Rows are points. The window is the flat piece filled in between its corners: a triangle in 3 columns, a solid with four corners in 4, and so on. A path goes straight from each point to the next, and from the last back to the first. After which points does the path pass through the window?

Window (4 x 4):
[[ 0.17  0.37 -0.06 -0.03]
 [ 0.23 -0.34 -0.05  0.60]
 [-0.15  0.01 -0.27  0.21]
 [-0.49  0.08  0.03 -0.50]]
Path:
(1): [-0.32  0.32  0.03  0.05]
(2): [-0.17  0.12 -0.28 -0.17]
(3): [-0.17  0.15 -0.33 -0.23]
(4): [-0.39  0.48  0.10 -0.14]
(5): [-0.44  0.15  0.09  0.31]
(6): [-0.14 -0.34 -0.08 -0.24]
(7): [ 0.17 -0.21 -0.13  0.22]
(8): [-0.12  0.29 -0.03  0.63]
(9): [ 0.06  0.22 -0.03  0.32]
(10): [ 0.28 -0.26 -0.20 -0.10]
(11): [ 0.39 -0.21 -0.13 -0.03]
(12): [-0.07  0.29  0.01  0.50]
Through the window after points: 7, 9, 11

Window:
[[-0.19 -0.35  0.10  0.30 -0.12  0.39]
 [ 0.58  0.25  0.19  0.23 -0.34  0.54]
 [-0.21 -0.19  0.30  0.60  0.53  0.28]
 [-0.13  0.48  0.12 -0.12  0.00 -0.01]
 [-0.31  0.56 -0.54  0.33  0.29  0.01]
 [ 0.13  0.28  0.02 -0.29  0.04  0.23]]
Path:
(1): [-0.13 -0.06  0.07  0.27 -0.04  0.54]
(2): [-0.24  0.00  0.05  0.16 -0.02  0.42]
(3): [ 0.02 -0.01  0.14  0.15 -0.10  0.05]
(4): [-0.15 -0.24  0.01  0.29 -0.11  0.13]
(5): [-0.18 -0.07  0.20  0.19  0.03  0.85]
(6): [0.11 0.06 0.27 0.18 0.04 0.53]
(7): [ 0.41 -0.08  0.16 -0.16 -0.31 -0.08]
(8): [ 0.08  0.10 -0.26  0.09  0.20 -0.29]
(9): [-0.56  0.45  0.22  0.15  0.17  0.48]
(10): [-0.27  0.48  0.03  0.02  0.16  0.25]
(11): [ 0.01  0.37 -0.03 -0.01 -0.02 -0.14]
(12): [ 0.09 -0.06  0.06  0.43  0.19 -0.02]
(13): [-0.13 -0.11  0.13  0.26  0.15  0.50]
(14): [ 0.05  0.47  0.15 -0.05 -0.02  0.34]
(15): [-0.02 -0.04 -0.09 -0.10  0.00 -0.42]
(16): [-0.22 -0.19 -0.07  0.28 -0.02  0.07]
Through the window after points: 2, 4, 10, 14, 16

Window:
[[ 0.03  0.16  0.27  0.06 -0.23  0.32  0.14  0.08  0.26]
 [ 0.17  0.01  0.39 -0.75  0.67  0.29  0.62  0.11 -0.37]
 [-0.14 -0.43 -0.32  0.03 -0.13  0.37  0.35  0.37 -0.05]
 [-0.01 -0.13 -0.16 -0.05  0.01  0.29 -0.22 -0.26 -0.25]
 [ 0.01  0.09 -0.09  0.37  0.32  0.39  0.20  0.06 -0.06]
 [ 0.48 -0.16  0.05  0.19  0.01  0.19  0.16  0.26  0.16]
 [-0.13 -0.42  0.13  0.76 -0.40 -0.09  0.19 -0.36 -0.22]
 [-0.30 -0.03  0.24  0.37 -0.11 -0.16 -0.60 -0.04  0.68]
 [-0.06  0.13 -0.40  0.18 -0.22 -0.11 -0.10  0.23  0.11]]
Path:
(1): [-0.11 -0.08 -0.09  0.27 -0.10  0.21  0.04 -0.22  0.30]
(2): [ 0.11 -0.15  0.26  0.46 -0.29  0.02 -0.17  0.36 -0.36]
(3): [-0.08 -0.07  0.03  0.16 -0.16  0.29 -0.03  0.18 -0.01]
(4): [ 0.11 -0.49 -0.08 -0.25  0.25 -0.43  0.48 -0.08  0.36]
(5): [ 0.02 -0.06 -0.03 -0.02  0.12  0.22  0.24 -0.07  0.07]
(6): [ 0.04 -0.08  0.00  0.14  0.18  0.15  0.00  0.20 -0.17]
(7): [ 0.16 -0.13  0.27 -0.08  0.17  0.43  0.41  0.38 -0.54]
(8): [ 0.12 -0.02 -0.06 -0.28  0.27  0.21  0.39 -0.10  0.03]
(9): [-0.21  0.04  0.17  0.32 -0.33 -0.03  0.30 -0.50  0.25]
(10): [ 0.18 -0.27  0.11  0.28 -0.08  0.34 -0.08  0.46 -0.24]
(11): [-0.19  0.01  0.45  0.25 -0.15 -0.08 -0.38  0.21  0.12]
(12): [-0.03 -0.05 -0.43  0.22  0.28  0.27  0.11 -0.23  0.47]
Through the window after points: 9, 11
